Each row is a point. The points of each table are mixes of a few directions, plus a little noise. How many directions does each table use, and how many do they share? Where both have some left over, give the other angles between the two spaces (their principal angles), to ten degrees, smallest first.

First (6 x 2):
[[ 0.6 -1.7]
 [ 2.0 -5.3]
 [-2.2  5.9]
 [ 1.4 -3.6]
 [ 0.6 -1.7]
 [-2.4  6.4]]
Second (4 x 2):
[[ 1.1  1.0]
 [ 3.8  3.3]
 [ 1.3  0.9]
 [-6.1 -5.0]]
Directions: first 1, second 1, shared 0; angles 70

First, 6 rows:
[[-2.8  1.8  2.1 -3.4]
 [ 0.5 -1.1 -0.7  4.4]
 [-2.7 -1.5 -3.9  1.6]
 [ 3.5 -0.2 -1.7 -6.7]
 [ 0.3  0.6 -0.3 -5.3]
 [ 1.2  0.1  4.6  9.5]]
Second:
[[ 2.9  2.4  5.4 -4.4]
 [ 3.1  2.5  5.1 -4.2]
 [-5.2 -3.9 -8.7  6.8]
 [-0.5 -0.4 -0.8  0.7]
 [ 0.6  0.7  1.6 -1.1]
 [-1.9 -1.6 -3.5  2.9]
 [ 2.3  1.9  3.9 -3.1]
 [-1.8 -1.4 -3.1  2.5]]
Directions: first 3, second 1, shared 1

First, 8 rows:
[[-3.1 -3.3 -2.8  0.3 -0.2 -1.9 -5.7  3.2  0.3]
 [ 7.3  0.8  4.4  7.3 -0.1  2.5  7.1  2.0 -5.8]
 [-0.1  2.7  0.8 -3.2  0.2  0.8  2.4 -3.7  2.0]
 [ 1.7 -3.6 -0.1  6.1 -0.3 -0.5 -1.8  5.7 -4.1]
 [-1.8  0.6 -0.8 -2.7  0.1 -0.3 -1.0 -1.6  2.0]
 [-4.7 -2.3 -3.4 -2.6  0.0 -2.1 -6.3  1.2  2.4]
 [ 1.6 -1.2  0.5  3.2 -0.1  0.1  0.3  2.4 -2.3]
 [-1.0  6.3  1.4 -8.4  0.5  1.6  5.0 -9.1  5.4]]
Second, 9 rows:
[[  3.9   0.8   0.9   7.8  -1.8  -4.4   4.2  -1.5  -5.2]
 [  3.3   0.5   0.7   7.0  -1.8  -3.6   3.6  -1.5  -4.3]
 [  2.5   0.6   0.6   5.7  -1.2  -3.1   2.9  -1.0  -3.5]
 [  0.5   0.0   0.1   1.2  -0.3  -0.7   0.4  -0.4  -0.7]
 [  0.0   0.2   0.2   0.0  -0.1   0.0   0.0   0.0   0.0]
 [  1.2   0.2   0.3   2.6  -0.6  -1.3   1.3  -0.5  -1.7]
 [ -1.3  -0.4  -0.4  -2.2   0.5   1.3  -1.2   0.3   1.5]
 [ -6.2  -1.0  -1.1 -13.0   3.0   6.8  -6.9   2.6   8.2]
 [ -4.3  -0.9  -1.0  -9.0   2.2   4.9  -4.8   1.7   5.9]]
Directions: first 2, second 1, shared 0; angles 40
